Each row of a before or after table is a point. The points were changed in one or more steps. Then noise was added and the rows were shuffled. The steps act on how far a point lies along the listed directions, d1 being the first. What was done? A step turns or swaps two directions, mirrors them in a line or flattens them onto one, adds a multiple of one to another, or multiplies one. Angles are multiples of 10 degrees, from the lower direction toward the higher: turns from -170 to 170, lines from 10 to 170 but not 90. Use the fewest steps. Two steps may share a direction if one is a turn and the other turns, adds or multiplies; they go together, in the order done. Otherwise the lowest direction goes first.

Directions:
(1): [-0.35  0.32]
(2): [-0.32 -0.35]
Before:
[[ 0.26  0.07]
 [ 0.04 -0.03]
 [ 0.26  0.16]
 [ 0.35 -0.01]
 [ 0.45 -0.43]
 [ 0.30 -0.74]
 [ 0.57 -0.20]
 [ 0.29  0.05]
 [ 0.24  0.44]]
After, 9 rows:
[[ 0.17 -0.26]
 [-0.13 -0.49]
 [ 0.04  0.01]
 [ 0.54 -0.25]
 [ 0.73  0.32]
 [ 0.11 -0.23]
 [ 0.10 -0.31]
 [ 0.64  0.00]
 [ 0.26 -0.24]]
Steps: mirror d1 and d2 in the line at 20 degrees

Directions:
(1): [ 0.05  0.35 -0.53 -0.22]
(2): [ 0.11  0.48  0.41 -0.20]
(3): [-0.55  0.25  0.00  0.29]
(4): [ 0.36  0.19 -0.06  0.53]
Before, 11 rows:
[[ 0.01  0.04 -0.44  0.04]
 [ 0.54 -0.23 -0.17  0.01]
 [-0.77 -0.69  0.64 -0.18]
 [ 0.36 -0.26 -0.35  0.06]
 [ 0.01 -0.29  0.00  0.50]
 [ 0.59 -0.11 -0.02 -0.07]
 [ 0.24 -0.40 -0.11 -0.19]
 [-0.04 -0.28 -0.37 -0.73]
 [ 0.35  0.17  0.44 -0.70]
 [-0.14  0.41  0.01  0.04]
 [ 0.07  0.42 -0.14  0.14]]
After:
[[-0.23  0.09 -0.11  0.32]
 [-0.55  0.36  0.00 -0.20]
 [-0.40  0.17 -0.19  0.03]
 [-0.31  0.23 -0.17  0.41]
 [-0.28  0.33 -0.12  0.35]
 [-0.01 -0.21  0.16  0.30]
 [ 0.17 -0.05  0.26  0.27]
 [ 0.08 -0.09 -0.56 -1.11]
 [-0.78 -0.16  0.14 -0.18]
 [ 0.18 -0.16  0.26  0.02]
 [ 0.34  0.03 -0.32  0.14]]
Steps: turn d1 and d3 by 160 degrees; multiply d2 by 0.4
